Every row gives one point. Two turns around zero, p and q, are shown by what they do to some points. Write where each new point lands after one turn and then the other. Backwards means that the second turn is done in reverse. Each puzzle has new turns, and all numbers are rounded.

Turn p:
[  7.0 -11.6] => [  5.0 -12.6]
[ 0.7 23.5] => [ 4.5 23.1]
[ -7.6 -11.9] => [ -9.4 -10.5]
Turn q:
[-3.9  5.8] => [6.1 3.5]
[ -7.2 -21.5] => [-21.0   8.7]
[11.2 15.7] => [ 14.9 -12.3]
Where do these land?
p, then q: [-13.4  -4.4] => [-1.2 14.1]
q, then p: [-15.5   6.0] => [ 9.4 13.7]
q, then p backwards: [24.8  7.3] => [  9.6 -24.0]
p, then q: [ 4.2 -8.9] => [-9.6 -2.0]

Turn p:
[ 9.8  4.0 12.0 -6.2] => [-2.5  4.3 12.0 11.2]
[  6.0  21.3  -5.2 -12.9] => [ -8.1   7.6 -10.7  21.1]
[-18.2   0.4   3.9   5.2] => [ -3.0  10.5  -3.4 -15.6]
[ 17.9 -12.7 -11.3  10.3] => [  4.7 -26.1   2.8   1.5]
[ 17.1 -11.2  11.1 -10.6] => [11.5 -3.4 18.8 12.5]
[-28.5  -6.2 -15.1  -7.0] => [ 14.1  12.0 -22.5 -16.8]
[-4.2  4.5  4.5 21.2] => [-16.8  -4.9   2.8 -13.9]
Turn q:
[ 0.4 11.5 -1.8  5.4] => [ 0.9  8.8  4.2 -8.3]
[-34.9 -20.3 -14.2  16.6] => [30.7 13.0 -3.2 31.5]
[  0.9  -7.8  19.2 -10.1] => [-10.7 -16.2   9.5   8.1]
[  2.8   2.8   0.1 -15.2] => [-15.0  -0.6  -4.6   1.4]
[11.7 11.9  0.0  4.2] => [ -2.4   2.1   2.1 -16.8]
[19.1  1.9 -3.5 -0.9] => [ -3.5  -7.0  -8.3 -15.9]
Where do these land?
p, then q: [  1.1 -18.4 -17.5   9.6] => [ -2.8 -17.1 -20.4   4.6]
q, then p: [-1.5 -5.0  7.3 -7.2] => [  1.1  -0.9   2.7 -11.1]
p, then q: [-20.2  -6.4  17.4  -8.2] => [-22.9   6.5   8.8 -13.3]
q, then p backwards: [ 3.7 10.7  8.0  8.9] => [-3.9 -9.3 11.6  5.9]
p, then q backwards: [21.8 16.1 11.6  6.8] => [-11.0  -0.5  20.2 -19.7]
p, then q: [ -4.8   3.1 -26.8  -9.9] => [ 11.4   6.6 -24.3  -9.2]

Turn p:
[-10.4   1.1   4.5  -8.9  -6.1   5.9] => [-12.8   0.3   5.9  -3.0   5.8   6.2]
[-13.6   3.7 -23.5  10.3  -9.3   4.1] => [ -3.2   3.8  22.2   9.9 -18.5  -1.3]
[-11.6   5.9  -4.2 -14.1  10.7   1.4] => [-16.2  -6.9   1.4 -11.0  -4.5  -7.1]
[2.8 7.3 2.6 3.5 8.9 9.3] => [-0.2 -8.0 -7.6 -2.4 -8.2  7.2]
[ 20.9   4.9   4.7 -13.1   4.3  16.8] => [ 11.1 -15.0  -4.1 -19.7   4.7  13.4]
[ 16.2   7.3  13.2  10.4 -27.2 -40.8] => [ 19.9  48.2 -10.2   1.1  12.1  -5.5]
[  9.3 -28.7   8.2   3.7   1.6 -19.2] => [ 13.5   1.5  -8.2  14.7  23.3 -18.8]
[ -8.4   4.4 -16.6  10.6   7.9   8.7] => [ -2.9  -8.7   7.3   7.2 -20.6  -1.6]
[-5.3 -5.7 11.1 -2.4  9.2 13.9] => [ -9.4 -15.3  -6.8   3.2   5.7   7.5]
Turn q:
[-4.0  9.8 -5.9  8.7 20.4 -8.5] => [-13.0  -2.9  15.4  15.8  -6.5   1.8]
[-13.0  -8.2  11.1 -29.6 -10.4   5.9] => [  2.2  13.7 -23.8 -10.4  -4.0 -22.3]
[-19.9  15.4   8.8 -15.6 -17.7   6.6] => [-13.8   5.8  -9.1 -17.1  12.7 -23.4]
[  4.4 -19.3  -3.7   9.8 -14.0  -9.8] => [ 17.7 -17.4  -2.2  -9.4  -7.5   5.4]
[ 2.5 -0.6 -8.5 11.6  4.5 17.6] => [-0.6 -5.5 -4.5 12.4 14.4 11.4]
[ 13.7 -12.5  15.2   4.6   2.5  -5.6] => [22.2  6.3  8.1  0.9 -5.3  2.4]
[ 16.3  15.4 -17.1  10.6  14.7  -6.2] => [-14.7   0.0  16.2   7.6  -3.9  24.7]
Where do these land?
p, then q: [  1.7  -0.8  -7.7 -17.8 -20.3   7.7] => [  5.8  24.0   0.9   6.4   3.4 -13.7]
p, then q: [  0.9 -16.0 -11.7  -5.7   1.4  -4.9] => [ 10.8   2.3  12.3   1.4 -12.9  -3.3]
p, then q backwards: [-5.9  1.2  6.6 12.5 -8.5  5.0] => [ 8.8  0.3 -6.3  0.5 13.5  5.6]
p, then q: [17.3  9.2 -2.9  7.4  8.7 10.4] => [  8.4   1.9 -14.9  -9.6   2.0  15.4]
q, then p backwards: [ -0.2 -19.3  -1.9  -6.1  -1.3 -43.4] => [  6.9  22.9 -36.0   7.5  17.1   8.9]
q, then p: [-22.0  20.5  -6.2   4.4  11.1   0.1] => [-21.1   7.3  -7.7  20.4  -0.1 -10.6]
p, then q: [-9.9 11.9  9.2 12.4 10.8 -9.5] => [-15.7 -18.3  -2.2  -8.5   4.3   2.8]
p, then q: [ 7.3  8.6 -5.6  7.1 10.8 19.9] => [ 14.8  -4.3 -18.7  -7.8   6.0   6.0]
p, then q: [ 10.8 -15.3  20.2 -14.1 -12.7  14.7] => [ 2.6 14.6 -7.4 32.2 -0.5  4.8]
